Rows are points. The points of each table are mixes of a few directions, plus a little noise. How many directions does each table use, and how many do they share? Where both have some left over, give the other angles between the two spaces (their principal angles), to ten degrees, smallest first.

First (6 x 2):
[[  3.6   1.0]
 [  2.2   0.6]
 [  3.1   0.9]
 [  1.4   0.5]
 [  2.3   0.7]
 [-12.9  -4.0]]
Second, 7 rows:
[[-6.6 -1.8]
 [-3.9 -1.2]
 [-4.7 -1.5]
 [-4.5 -1.4]
 [ 5.5  1.8]
 [ 7.8  2.3]
 [ 6.4  2.2]]
Directions: first 1, second 1, shared 1

First, 7 rows:
[[ 3.2 -4.5  8.7]
 [-2.5  3.8 -5.3]
 [ 0.8 -4.6 -4.5]
 [-1.2  2.5 -2.3]
 [ 0.7 -3.7 -3.4]
 [ 0.7  3.5 10.2]
 [-1.8  2.8 -3.5]]
Second, 7 rows:
[[ 0.0  1.5  2.8]
 [-3.1  4.3 -7.4]
 [-1.1  1.8 -2.2]
 [-0.3 -4.3 -8.7]
 [-0.3  2.9  4.1]
 [ 3.3 -3.1 11.7]
 [ 1.1 -3.1  0.6]]
Directions: first 2, second 2, shared 2

First, 6 rows:
[[  1.6   9.7  -4.8  -4.5]
 [ -0.5  -3.6   1.8   1.7]
 [  0.6   3.7  -1.8  -1.7]
 [  0.1   0.9  -0.5  -0.5]
 [  0.3   2.2  -1.1  -1.0]
 [ -2.1 -13.0   6.4   6.0]]
Second, 5 rows:
[[ 1.8  3.8  0.0  0.4]
 [ 3.4  7.3 -0.2  0.7]
 [-4.1 -9.2  0.0 -0.7]
 [-4.1 -9.5  0.0 -0.8]
 [ 3.7  7.5  0.3  0.8]]
Directions: first 1, second 1, shared 0; angles 40

First (7 x 6):
[[ -0.4   1.4   0.9   0.7   0.0  -1.3]
 [  0.6  -1.8  -1.0  -1.0   0.0   1.8]
 [ -0.9   3.5   2.1   1.6  -0.2  -3.1]
 [  4.0 -14.3  -8.7  -6.9   0.4  13.0]
 [ -1.2   4.7   3.2   2.3  -0.2  -4.3]
 [ -2.2   7.6   4.7   3.5  -0.4  -7.0]
 [  0.4  -1.4  -0.9  -0.8   0.2   1.4]]
Second:
[[-0.9 -3.6  1.4 -3.9  3.6  2.4]
 [-3.3  6.0  7.3  1.0  2.9 -6.4]
 [ 3.4  1.7 -6.8  5.0 -7.5  0.4]
 [-1.0  1.3  2.1 -0.2  1.3 -1.6]
 [ 4.0 -0.3 -8.4  4.1 -7.3  2.0]
 [-2.2 -4.7  4.8 -6.1  7.0  2.6]]
Directions: first 1, second 2, shared 1

First, 7 rows:
[[ -3.2  -5.0  -5.2  -0.4  -8.0   4.8  -4.0   7.4]
 [  2.5  -1.8  -1.3  -1.4  -0.9  -3.4  -3.2  -2.9]
 [ -4.0   8.4   4.7  -2.3   7.2  -8.3   3.0 -10.4]
 [  2.3   1.6  -4.4   2.8   0.3   6.1   2.7  -0.9]
 [  0.3   1.2  10.6  -4.8   2.2  -1.4   0.2  -3.8]
 [  2.6  -0.4  -2.3   4.4   2.5   0.5   2.8   2.4]
 [ -1.5  -4.3  -2.6   1.7  -3.4   1.2  -1.4   8.2]]
Second:
[[-1.5 -4.4 -0.9 -2.4  1.9 -3.1  1.8 -3.5]
 [ 0.5 -5.2  2.5 -2.8  2.1 -2.3  1.3 -4.7]
 [ 5.7  6.8 -0.3 -8.3 -2.9  5.3  6.1  0.8]
 [ 1.9  5.7  0.7  2.4 -1.8  3.8 -2.3  4.1]
 [-0.2  3.0  5.6 17.0 -1.7  0.8 -7.4  3.6]
 [-2.0 -1.9 -4.8 -3.8 -0.4 -2.9  5.5 -2.1]
 [-5.0 -3.1 -3.8 -2.1  3.2 -1.7 -5.5  1.5]]
Directions: first 5, second 4, shared 1; angles 50, 60, 70

First:
[[  1.8  -5.0   4.8   5.9 -10.0  -2.4   4.0  -6.3  -4.6]
 [  0.0  -1.1   1.0   0.5  -2.5  -0.9   1.1  -1.8  -2.8]
 [ -0.4  -3.7   3.5   3.2  -9.6  -3.5   3.8  -7.4  -9.0]
 [ -3.2   1.2  -1.8  -3.9   1.3  -1.5   0.1  -1.4  -6.4]
 [  2.0  -0.2   0.4   2.2   0.8   1.4  -0.8   1.9   5.7]
 [  1.6   4.3  -3.6  -2.4  10.8   4.5  -4.7   9.0  13.3]
 [  1.9  -1.7   1.6   3.0  -2.4   0.3   0.7  -0.8   2.5]
 [ -3.7   2.9  -3.4  -6.1   4.6  -0.8  -1.3   0.6  -5.6]
 [  0.6   3.0  -2.7  -2.1   7.2   3.0  -3.0   5.7   7.2]]
Second (9 x 9):
[[ 2.6 -0.5 -0.4  2.6 -0.1  1.1 -1.0  1.6  5.0]
 [ 0.2 -1.3 -1.5  0.7 -5.0 -3.8  1.2 -4.4 -7.0]
 [ 2.5  1.9 -4.3  0.3  2.9  0.0 -2.4  3.4  4.5]
 [ 1.3 -1.6 -1.4  2.4 -5.9 -3.9  1.0 -4.0 -5.9]
 [-2.0  3.7 -8.2 -5.7  2.3 -3.8 -2.3 -0.3 -8.7]
 [-3.1  1.0  6.2 -1.8  7.8  6.6 -0.6  5.1  9.4]
 [ 5.1  1.9 -3.2  2.6  4.4  3.0 -4.0  7.0 13.4]
 [-1.9 -3.3  6.0  1.7 -5.1 -0.6  3.4 -4.4 -4.2]
 [-5.5 -2.3  7.1 -2.2 -1.5  0.7  3.8 -4.1 -7.1]]
Directions: first 2, second 3, shared 2

First:
[[ -1.1   1.2   1.1   1.1  -2.2  -0.5  -1.5  -2.0   0.6   1.9  -0.7]
 [  0.2  -0.2  -0.2  -0.3   0.5   0.1   0.2   0.4  -0.2  -0.1   0.1]
 [ -1.6   1.2   1.4   1.7  -2.9  -0.9  -1.9  -2.8   1.1   2.8  -0.8]
 [  6.0  -5.2  -5.9  -6.5  12.0   3.1   7.0  10.4  -3.5 -10.7   3.7]
 [ -2.0   1.6   1.7   2.0  -3.7  -0.8  -2.1  -3.2   1.3   3.0  -1.0]
 [ -2.3   2.2   2.2   2.4  -4.6  -1.3  -2.8  -4.2   1.4   4.1  -1.7]
 [  7.4  -6.5  -7.2  -8.1  15.1   3.9   8.8  13.2  -4.5 -13.4   4.7]
 [ -2.9   2.4   2.7   3.2  -5.8  -1.6  -3.6  -4.9   1.7   5.1  -2.0]
 [ -2.3   1.9   2.1   2.5  -4.5  -1.1  -2.9  -4.0   1.4   4.0  -1.3]
 [ -1.7   1.7   1.5   1.8  -3.6  -0.9  -2.1  -3.1   1.0   3.0  -1.2]]
Second:
[[  3.3  -2.7  -3.0  -3.4   6.4   1.6   3.7   5.7  -1.9  -5.7   1.8]
 [  2.3  -2.0  -2.3  -2.5   4.8   1.2   2.7   4.3  -1.4  -4.2   1.5]
 [ -8.7   7.7   8.4   9.5 -17.5  -4.5 -10.4 -15.7   5.4  15.8  -5.5]
 [ -4.8   4.2   4.6   5.2  -9.9  -2.4  -5.7  -8.7   2.9   8.7  -2.9]
 [  0.1  -0.1  -0.1  -0.1   0.1   0.1   0.1   0.2   0.0  -0.1   0.0]
 [  0.2  -0.1  -0.2  -0.3   0.4   0.0   0.2   0.2  -0.2  -0.3   0.2]
 [  2.0  -1.8  -1.9  -2.2   4.1   1.1   2.4   3.6  -1.3  -3.7   1.3]
 [  2.6  -2.2  -2.5  -2.8   5.2   1.3   3.0   4.7  -1.6  -4.7   1.6]
 [  2.0  -1.9  -2.0  -2.2   4.1   1.0   2.5   3.6  -1.2  -3.7   1.2]
 [  0.2  -0.2  -0.3  -0.4   0.6   0.2   0.4   0.5  -0.2  -0.6   0.2]
 [  0.8  -0.8  -0.8  -1.0   1.7   0.4   1.0   1.5  -0.5  -1.5   0.5]]
Directions: first 1, second 1, shared 1

First:
[[-5.2  2.2  6.4  4.9  2.2  1.7 -1.6 -7.8 12.4  2.8 -3.4  0.6]
 [ 2.8 -0.3  1.7 -2.0 -5.4  4.1 -3.1  1.2 -1.8 -4.0  1.6  4.0]
 [-0.6 -1.1  0.3 -1.2  4.7 -4.5  5.6  4.1  3.1  0.1 -8.6 -7.4]
 [ 3.1  0.7 -3.2 -4.6 -1.4  6.9 -1.8 -1.6 -0.9  8.6  2.6  1.6]
 [-0.1 -1.0 -3.4 -3.6  3.2 -2.1  5.5  4.2 -2.6 -0.6 -5.8 -4.0]
 [-3.4 -1.2 -5.6 -1.0  2.0 -3.7  5.2  0.0 -6.5 -2.4 -3.9  0.3]
 [-5.3 -0.5  7.6 10.2 -0.6 -5.4 -4.7 -6.8  8.4  0.0  0.3  0.8]
 [ 5.4  0.6 -2.0 -1.9 -2.2  2.2 -3.6  2.5 -4.6  2.9  9.3  0.7]
 [-0.8 -0.7 -7.3 -4.6  6.6 -3.2  7.9  3.5 -4.4  3.8 -5.2 -5.7]
 [ 1.0  2.8  2.6  1.9 -0.3  1.0 -2.6  1.4 -1.1 -9.1  8.3  3.0]
 [ 3.3 -1.2  3.0  1.4 -8.5  2.9 -6.8 -0.6 -2.2 -2.0  4.7  5.7]]
Second, 8 rows:
[[-0.3 -5.3 -2.8 -0.9  8.6 -3.6  9.4 -5.0 -3.1 -1.9  3.8  7.3]
 [ 4.1 -2.2 -0.1 -3.5 -2.5  2.3  0.1  2.5 -2.9 -1.3  0.7  2.3]
 [ 1.0  0.8  0.7 -0.2 -2.1  0.9 -1.9  1.1  0.6  0.4 -0.8 -1.0]
 [-2.6  2.0  0.2  2.5  1.2 -1.4 -1.1 -1.2  2.5  1.1 -1.2 -2.6]
 [-5.9 -0.1 -1.5  4.1  9.1 -5.4  5.7 -6.0  1.9  0.3  1.3  0.7]
 [ 4.4  3.1  2.5 -2.8 -9.9  5.4 -8.3  6.8  0.2  0.7 -3.0 -4.1]
 [-9.0  6.2  1.4  7.9  3.8 -4.5 -3.0 -3.5  7.6  3.3 -2.6 -7.5]
 [ 9.6 -4.8 -0.4 -8.1 -7.5  6.2 -0.6  5.9 -6.7 -2.4  1.2  5.2]]
Directions: first 6, second 2, shared 1; angles 50

First:
[[  2.9   4.8   3.3  -4.9   1.8   0.5  -4.0  -2.8   1.0   3.2  -2.7  -0.6]
 [ -2.3  -5.6  -4.5   9.1  -3.0  -3.8  13.8   3.4   0.6  -3.8  -4.8  -5.7]
 [ -0.6  -9.2   2.0   6.1   2.1   6.6  10.2  -2.2   0.5  -5.2  -9.3 -11.3]
 [ -4.8  -5.8  -3.7   4.9  -1.4   0.4   0.7   5.1  -2.7  -4.2   8.6   4.7]
 [ -0.6   5.7  -1.6  -6.1  -3.0  -1.6  -3.5  -2.4  -0.8   2.5   1.0   8.7]
 [  3.0   7.3   1.8  -6.7   0.2  -1.0  -4.7  -3.8   1.2   4.4  -3.2   1.6]
 [ -0.1   1.7   1.0  -3.2   0.5   1.3  -5.0  -1.1  -0.6   1.0   2.7   3.6]
 [  1.4   4.4   0.6  -3.7   0.1  -1.9  -5.5  -0.1   0.0   2.7   2.5   3.7]
 [  1.0  -2.9   1.5   4.6   3.3  -0.5  -2.2   4.3   0.0  -0.3   5.4  -4.8]]
Second, 8 rows:
[[  5.3   6.0  -0.1  -8.1  -2.3   0.0   0.4  -6.4   3.3   5.9 -11.9  -2.5]
 [ -0.6  -1.5  -6.3  -0.1  -4.6  -1.8   0.6   2.3   0.5   1.1   2.1   3.8]
 [  0.2   0.9   4.9   0.5   3.7   1.4  -0.5  -1.5  -0.5  -1.1  -1.1  -2.8]
 [  0.3   1.1   5.2   0.4   3.9   1.5  -0.5  -1.7  -0.5  -1.1  -1.3  -3.0]
 [ -5.2  -5.2   5.0   8.7   6.0   1.3  -0.8   5.0  -3.9  -7.2  11.1  -0.2]
 [ -4.6  -6.3  -7.6   5.8  -3.9  -2.2   0.5   7.6  -1.9  -3.0  11.3   6.4]
 [  3.6   4.9   5.8  -4.5   2.9   1.7  -0.3  -5.8   1.5   2.4  -8.8  -4.9]
 [  1.0   0.2  -6.8  -2.6  -5.6  -1.9   0.7   0.6   1.5   3.0  -1.4   3.3]]
Directions: first 4, second 2, shared 1; angles 40
